Each point is reached from the start by the listed moves, each made once or not at all, plus a little noise. Is the number of moves made odd or even? Then give how often each move was made.

Moves:
(1): [44 -19 -13 -21 -42 22]
(2): [18 95 7 -7 4 15]
(3): [4 7 39 -19 43 3]
Start: [-26 -3 10 29 -16 23]
Points:
[-25 9 39 6 25 29] -> odd (0, 0, 1)
[14 -24 0 13 -53 49] -> odd (1, 0, 0)
[36 78 45 -16 -15 68] -> odd (1, 1, 1)

Moves:
(1): [27 7 12 -12 -7 -1 13]
(2): [-15 47 -8 26 -7 19 3]
(3): [-46 1 36 -11 -9 -8 11]
(4): [-8 -13 17 46 -27 15 26]
(5): [-3 0 0 9 29 -2 16]
(6): [-11 -3 13 -3 -4 55 -16]
Start: [-23 8 1 17 -3 23 13]
Points:
[-60 -1 77 38 -48 85 48] -> even (1, 0, 1, 1, 0, 1)
[-26 58 17 39 8 95 29] -> even (1, 1, 0, 0, 1, 1)
[-51 3 67 49 -18 27 79] -> even (1, 0, 1, 1, 1, 0)
[-83 7 49 14 14 68 23] -> odd (0, 0, 1, 0, 1, 1)
[-4 3 30 59 -6 36 67] -> odd (1, 0, 0, 1, 1, 0)

Moves:
(1): [31 9 7 -16 29 11 1 23 7 3 -7 15 4]
(2): [-9 23 -2 13 21 -2 6 10 -9 -1 -8 11 2]
(3): [-21 -14 27 27 -14 1 2 10 32 -3 -8 -8 -18]
(4): [7 12 -19 25 -14 -11 10 6 -21 10 5 17 -4]
(5): [-16 -21 4 12 33 1 -9 -2 0 3 4 2 10]
(6): [-3 0 -21 30 13 34 11 -2 4 3 -7 0 -4]
(7): [-22 -1 12 -6 4 18 19 -16 3 -3 22 10 1]
(8): [-22 -18 -2 -21 6 0 37 16 -26 9 -11 -2 6]
(9): [-8 6 -24 -16 -6 7 -5 -4 8 -6 15 14 0]
(10): [-14 23 0 8 -4 -3 2 8 12 33 -8 -7 -20]
(11): [2 16 0 -7 7 1 -6 23 7 1 23 -9 11]
Start: [-22 19 -3 -15 2 18 -8 -4 -11 -21 4 -2 4]
Points:
[-44 54 -55 -8 55 76 74 27 -45 -4 14 65 14] -> odd (1, 1, 0, 1, 0, 1, 1, 1, 1, 0, 0)
[-95 13 14 16 39 44 7 -6 21 -30 27 27 -1] -> odd (0, 1, 1, 0, 1, 0, 1, 0, 1, 0, 0)
[-70 27 5 13 43 26 -17 28 20 -30 32 6 4] -> odd (0, 1, 1, 0, 1, 0, 0, 0, 1, 0, 1)
[-40 32 -60 27 34 49 -10 19 -15 -7 42 24 18] -> odd (0, 0, 0, 1, 1, 1, 0, 0, 1, 0, 1)
[-91 48 -48 6 71 57 30 44 -18 22 12 9 9] -> odd (0, 1, 0, 0, 1, 1, 0, 1, 1, 1, 1)

Moves:
(1): [35 7 16 -4 -18 5 -7 10 -20 14 -1 -7 4 -26 -3 8 -5]
(2): [-3 28 8 14 -9 11 8 -19 -9 19 -4 -16 -9 -2 16 -5 0]
(3): [-16 -11 31 -26 -12 5 -19 -21 32 18 -4 -12 -18 12 -12 -3 4]
(4): [-10 5 -7 26 6 -17 -11 4 -9 9 -5 22 -14 -1 4 -19 -7]
(5): [0 3 10 -15 27 0 -1 -12 -7 -1 -24 -8 12 -16 2 -25 -10]
(6): [4 -27 -41 15 6 30 -7 -3 -27 26 -5 5 -11 18 -3 23 -7]
(7): [4 -14 3 7 2 -2 24 5 19 19 2 -9 11 12 -12 -14 10]
(8): [-3 0 20 7 13 11 6 45 -4 -12 -18 -7 28 16 13 2 -11]
(9): [29 5 -26 31 -8 5 -36 13 33 -26 11 -2 -11 4 -10 -14 -18]
(10): [-9 1 -6 7 -4 0 -5 11 23 28 -20 -7 13 -8 26 -4 1]
(11): [-20 24 -5 7 37 -6 -14 4 13 8 47 -20 -1 2 4 15 -2]
(12): [0 -7 -7 -17 11 7 9 4 9 0 8 22 -13 3 7 -28 -2]
(13): [0 -9 28 -8 -4 6 2 -19 14 3 -18 31 40 11 18 1 1]
(14): [17 12 -22 -2 20 -21 -12 -9 -22 13 -7 12 -4 50 6 -24 -2]
Start: [1 -15 12 5 4 9 6 3 -5 -1 -10 18 -13 -7 2 0 -5]
Points:
[13 -24 83 2 18 11 -4 34 1 47 -58 -4 10 -7 -8 -54 -21] -> even (1, 0, 1, 1, 1, 0, 1, 1, 0, 0, 0, 0, 0, 0)
[-13 -28 45 9 26 17 14 35 3 2 -45 80 29 21 44 -46 -23] -> even (0, 0, 0, 1, 0, 0, 0, 1, 0, 0, 0, 1, 1, 0)
[4 -23 30 -5 28 30 19 50 4 -11 -20 32 6 14 24 -24 -22] -> even (0, 0, 0, 0, 0, 0, 0, 1, 0, 0, 0, 1, 0, 0)
[20 -59 11 8 0 33 -2 2 -1 82 -12 39 -57 10 -16 -37 -13] -> even (1, 0, 1, 1, 0, 1, 1, 0, 0, 0, 0, 1, 0, 0)
[2 -33 8 -2 19 16 35 10 23 20 0 30 -17 8 -1 -42 0] -> even (0, 0, 0, 0, 0, 0, 1, 0, 0, 0, 0, 1, 0, 0)
[-34 39 38 -4 95 2 -29 0 -1 51 -16 16 -29 58 40 -88 -33] -> even (0, 1, 1, 1, 1, 0, 0, 1, 0, 0, 1, 1, 0, 1)
[-11 -20 60 2 24 -10 -32 3 10 30 -59 58 23 82 32 -42 -22] -> odd (0, 0, 1, 1, 0, 0, 0, 1, 0, 0, 0, 0, 1, 1)
[49 64 -24 77 34 -17 -67 3 -17 34 35 13 -51 20 21 -40 -40] -> even (1, 1, 0, 1, 0, 0, 0, 0, 1, 0, 1, 0, 0, 1)

Moves:
(1): [8 -1 -18 -26 6 2 26 -11 -5 0 -14 14 -5 16 -13 1 -7 12 14 26]
(2): [-2 13 -7 1 -31 -17 1 -14 8 8 -1 -2 5 -9 -17 -1 -24 -16 -2 -4]
(3): [-6 -2 7 -2 0 0 13 -2 10 -1 -21 -9 6 13 7 -1 -1 8 5 -8]
(4): [22 5 21 -1 -19 -17 12 -5 11 -18 2 7 -5 8 -7 23 4 25 19 -6]
(5): [10 4 6 9 4 -19 1 -4 3 6 13 15 -10 -25 -3 -1 -3 -10 3 3]
(6): [2 23 -19 12 17 6 -4 15 11 -7 9 2 12 -7 16 -4 12 -4 -12 -3]
(7): [-4 -2 6 9 -1 1 7 -8 -16 -21 -3 1 -4 15 -1 -12 2 -13 -12 -15]
(8): [-9 -3 -2 22 -9 -5 14 10 -12 4 -6 13 5 11 -8 -4 -6 -19 -2 -4]
(9): [12 -15 -26 6 0 2 24 0 -3 20 -6 -1 24 -6 4 2 -12 1 1 6]
(10): [-3 -4 8 13 5 14 -2 -5 8 15 3 10 3 -10 4 -8 2 13 -7 -9]
(11): [18 14 13 -26 -1 5 18 9 4 10 22 11 3 8 2 23 9 -3 -9 -29]
(12): [-9 3 -2 -12 2 -20 -17 -1 -23 6 12 25 22 4 4 14 -3 7 1 -2]
(13): [6 24 -10 -9 4 3 -14 -14 -8 13 2 -24 9 14 2 10 -9 4 -4 11]
(14): [-9 -8 -2 9 2 0 -21 -14 -6 -5 8 16 -2 14 29 35 -7 18 3 1]
(15): [9 2 10 -17 1 12 20 11 -3 5 7 14 0 -15 3 -6 -11 -2 15 -3]
(16): [-21 7 -3 -3 -10 6 -3 -5 -17 5 8 0 -8 -13 4 6 9 1 12 -15]
(17): [13 7 1 0 -29 -8 -4 10 24 10 -15 -6 -8 -1 29 -24 5 6 -4 1]
(18): [-2 16 -1 -5 1 -15 -3 7 6 -6 9 -9 -10 3 7 -5 -9 14 -13 19]
(19): [-2 -3 16 -14 3 17 18 -9 3 -4 12 -12 -8 2 -1 -11 18 -15 2 17]
(20): [-3 -6 11 -3 -8 11 1 -10 -13 16 -9 -8 2 -12 -5 12 -4 -9 -19 -1]
Start: [11 5 -2 -5 -5 -21 15 -5 2 7 -5 -17 2 -13 2 17 -2 -1 4 -4]
Points:
[42 91 -27 -58 -24 -18 76 -2 -11 49 13 -8 21 -3 -13 40 -53 -25 -28 7] -> odd (1, 1, 0, 0, 0, 1, 0, 1, 0, 0, 1, 0, 1, 0, 1, 0, 0, 1, 0, 1)
[28 95 -17 3 -41 -88 -9 -9 -6 19 45 25 22 17 63 47 -38 -18 -44 -27] -> odd (0, 1, 0, 0, 1, 1, 1, 1, 0, 0, 1, 1, 1, 1, 0, 0, 1, 1, 0, 0)
[33 39 47 -20 -63 -37 42 -37 6 52 33 16 -5 -68 -22 71 -7 -3 1 -62] -> odd (0, 1, 0, 1, 1, 0, 0, 0, 0, 1, 1, 0, 0, 0, 0, 1, 0, 0, 0, 1)
[56 43 -6 -69 -34 -9 41 -25 4 54 -15 -32 5 13 14 39 -10 4 -15 2] -> odd (1, 0, 0, 0, 0, 0, 0, 0, 0, 0, 1, 0, 1, 0, 0, 0, 1, 0, 0, 1)
[65 49 41 -72 -67 -30 81 -30 53 23 27 24 -21 8 40 43 -20 50 21 9] -> even (1, 1, 0, 1, 0, 0, 0, 0, 0, 1, 1, 0, 0, 1, 1, 0, 1, 1, 1, 0)
[-1 28 11 -15 -60 -43 25 -27 44 8 -12 -38 -12 11 57 13 -20 15 -8 21] -> even (0, 1, 1, 0, 0, 0, 0, 0, 0, 0, 0, 0, 0, 1, 0, 0, 1, 1, 1, 0)
[31 7 -15 31 -27 -35 36 -38 -33 -2 -6 -6 27 45 20 71 -29 12 6 -11] -> even (0, 0, 0, 1, 0, 0, 1, 1, 1, 0, 0, 0, 1, 1, 0, 0, 0, 0, 0, 0)
[0 -7 -2 35 -31 -53 55 -32 -29 44 -1 61 47 -24 24 32 -67 -13 8 -37] -> even (0, 1, 1, 0, 1, 0, 1, 1, 1, 1, 0, 1, 0, 1, 1, 0, 0, 0, 0, 0)
[12 20 -15 -71 5 20 85 -31 -67 34 39 43 38 -9 44 77 0 -10 1 -21] -> odd (1, 0, 0, 0, 0, 1, 1, 0, 1, 0, 1, 1, 0, 1, 1, 1, 0, 0, 1, 1)
